Each row is a point. Each copy is the shape, with its points in the same order, turned, moved and blurred by noise. Some copies are also mirrored. Which?

Shape (9 x 3):
[[ 31 -43 -40]
 [ 16 -35  -6]
 [-40  20 -10]
 [-30 -35   8]
 [ 15  -5   8]
 [ 16  48  -6]
 [-22 -14 -28]
 [-20   8   5]
 [ -6 -22   6]]
Copy 1 (9 x 3):
[[ 75 -17  -1]
 [ 45   2   7]
 [-19 -42   1]
 [ 18 -13  42]
 [ 19  11  -2]
 [ -6  -9 -50]
 [ 23 -40  10]
 [ -7 -17   6]
 [ 21   2  21]]
Copy 1 is: only turned
Copy 2, 9 rows:
[[-24 -31  75]
 [-26   7  53]
 [-31  -3 -22]
 [-56  25  21]
 [ -2  11  27]
 [ 32 -12  -7]
 [-42 -15  16]
 [-16  16   2]
 [-30  19  28]]
Copy 2 is: only turned
Copy 3, 9 rows:
[[-63 -11 -20]
 [-42   7   6]
 [ 20 -29  38]
 [-31   0  52]
 [-12  18   4]
 [ 31  -4 -17]
 [-21 -27  26]
 [  8  -7  29]
 [-25   6  26]]
Copy 3 is: mirrored

Shape, 7 rows:
[[ -4  11 -37]
 [-10  18 -18]
 [ -2  28  31]
 [ 18 -18  10]
 [-26 -34 -46]
 [ 46 -34  41]
 [ -7  14   2]]
Copy 1:
[[ 23  16 -25]
 [ 14   1 -19]
 [  9 -38  15]
 [ 14  15  31]
 [ -9  56 -23]
 [ 19   6  75]
 [ 10 -12  -1]]
Copy 1 is: mirrored
Copy 2:
[[-17  39  21]
 [ -8  14  11]
 [ 21 -15  -5]
 [ -2  28 -36]
 [-59  42   5]
 [ 13  20 -77]
 [ -1   8   2]]
Copy 2 is: only turned
Copy 3, 7 rows:
[[-10 -32  14]
 [-20 -15   8]
 [-23  36   3]
 [ 25  12  -7]
 [  7 -55 -29]
 [ 55  43  -8]
 [-15   6   1]]
Copy 3 is: mirrored
Copy 4 (7 x 3):
[[ 33 -36  -2]
 [ 24 -18 -16]
 [ -6  10 -40]
 [  4  14  18]
 [ 23 -56  36]
 [-15  49  27]
 [  6  -9 -13]]
Copy 4 is: only turned

Shape, 10 rows:
[[ -5 -39 -33 -28]
 [ 26  35 -21  -8]
 [-17   8   6 -10]
 [-13   4   9  11]
 [ -1   0  38 -41]
 [ 27   1  13  -4]
 [-41 -11  79 -43]
 [-19 -18 -20 -46]
 [-11  -5 -47  10]
 [ 12 -29   4 -15]]
Copy 1, 10 rows:
[[ 27 -28  -7  48]
 [ 35  -8   8 -35]
 [ -1   4   3   5]
 [ -8  15 -16  -1]
 [-34 -27   6  -8]
 [  2 -19 -30 -21]
 [-91 -16   3  11]
 [  8 -27  23  34]
 [ 45  23  -6  31]
 [  5 -30 -27  14]]
Copy 1 is: mirrored
Copy 2, 10 rows:
[[-13 -29  36 -43]
 [ 13  34  16  -2]
 [ 11  -5 -15 -27]
 [ 21 -11 -16 -12]
 [-30   8 -30 -39]
 [-17   2  -9   5]
 [-28 -22 -81 -58]
 [ -8 -13  15 -63]
 [ 32 -21  42 -21]
 [-27 -21   9 -15]]
Copy 2 is: only turned
Copy 3 (10 x 4):
[[ 18 -53  28   7]
 [ 29  -5  -9 -44]
 [-12  -7   3 -10]
 [ -9  10  14  -8]
 [-13 -11 -37  20]
 [ 23  12  -9   1]
 [-61   0 -37  49]
 [ -4 -56   6   2]
 [ 12 -23  46 -35]
 [ 18 -12  10  21]]
Copy 3 is: mirrored
